Each point is reached from the start by the listed moves, each made once or not at all, plus a little noise. Is the number of moves made odd or even? Then give how often each move was made.

Moves:
(1): 39	-12
(2): 28	44
Start: 6	-5
Points:
6	-5 => even (0, 0)
34	39 => odd (0, 1)

Moves:
(1): 38	-14	8	1	-7
(2): 14	43	3	10	0
(3): -6	-8	36	20	4
(4): -10	-9	-21	49	-16
Start: -23	0	6	9	33
Points:
-9	44	9	17	33 => odd (0, 1, 0, 0)
30	27	17	20	26 => even (1, 1, 0, 0)
-30	-8	-14	60	14 => odd (0, 0, 0, 1)

Moves:
(1): 39	-3	-19	-3	-16	25	-32
(2): -8	25	-7	9	21	8	9
(3): 32	-5	40	22	20	4	-12
(4): -8	-26	-15	34	7	-10	7
(5): 16	-6	0	-22	13	-35	7
(6): 0	-18	-4	-2	6	18	6
Start: -19	7	4	-9	-29	14	-13
Points:
60	14	18	-5	8	15	-40 => even (1, 1, 1, 0, 1, 0)
12	-25	21	32	37	-3	5 => odd (0, 1, 1, 1, 1, 1)
-26	33	-1	-2	-6	21	-5 => odd (0, 1, 0, 0, 0, 0)
35	0	-14	-32	-31	2	-39 => even (1, 0, 0, 0, 1, 0)

Moves:
(1): 36	-4	-3	1	4	-5	-6	4	-5	-11	10
(2): -4	27	1	8	-3	1	-4	5	10	-4	-7
(3): 6	4	49	5	-10	12	-17	12	-4	-9	-1
(4): 2	-6	6	36	7	2	6	-4	-7	7	-11
(5): 4	9	4	-10	28	-12	-6	-12	-3	4	-6
(6): 7	-6	-7	-2	-3	23	8	0	-6	-11	-8
(7): 12	10	9	1	-2	-18	41	16	-1	7	-11
(8): -2	-7	-9	-13	8	6	-11	40	-8	15	-3
(9): 2	-1	2	5	12	6	4	8	25	0	7
Start: 2	9	-16	15	-8	17	-20	18	-22	1	-5
Points:
15	6	-12	40	25	30	-11	2	-37	1	-31 => odd (0, 0, 0, 1, 1, 1, 0, 0, 0)
57	56	46	25	21	2	-9	50	0	-11	-13 => even (1, 1, 1, 0, 1, 0, 1, 0, 1)
17	38	37	52	12	43	-33	19	-32	-13	-38 => odd (0, 1, 1, 1, 1, 1, 0, 0, 0)
54	34	36	58	27	45	-34	29	-11	-21	-20 => odd (1, 1, 1, 1, 1, 1, 0, 0, 1)
56	-3	30	60	3	57	-25	37	-18	-22	-8 => odd (1, 0, 1, 1, 0, 1, 0, 0, 1)
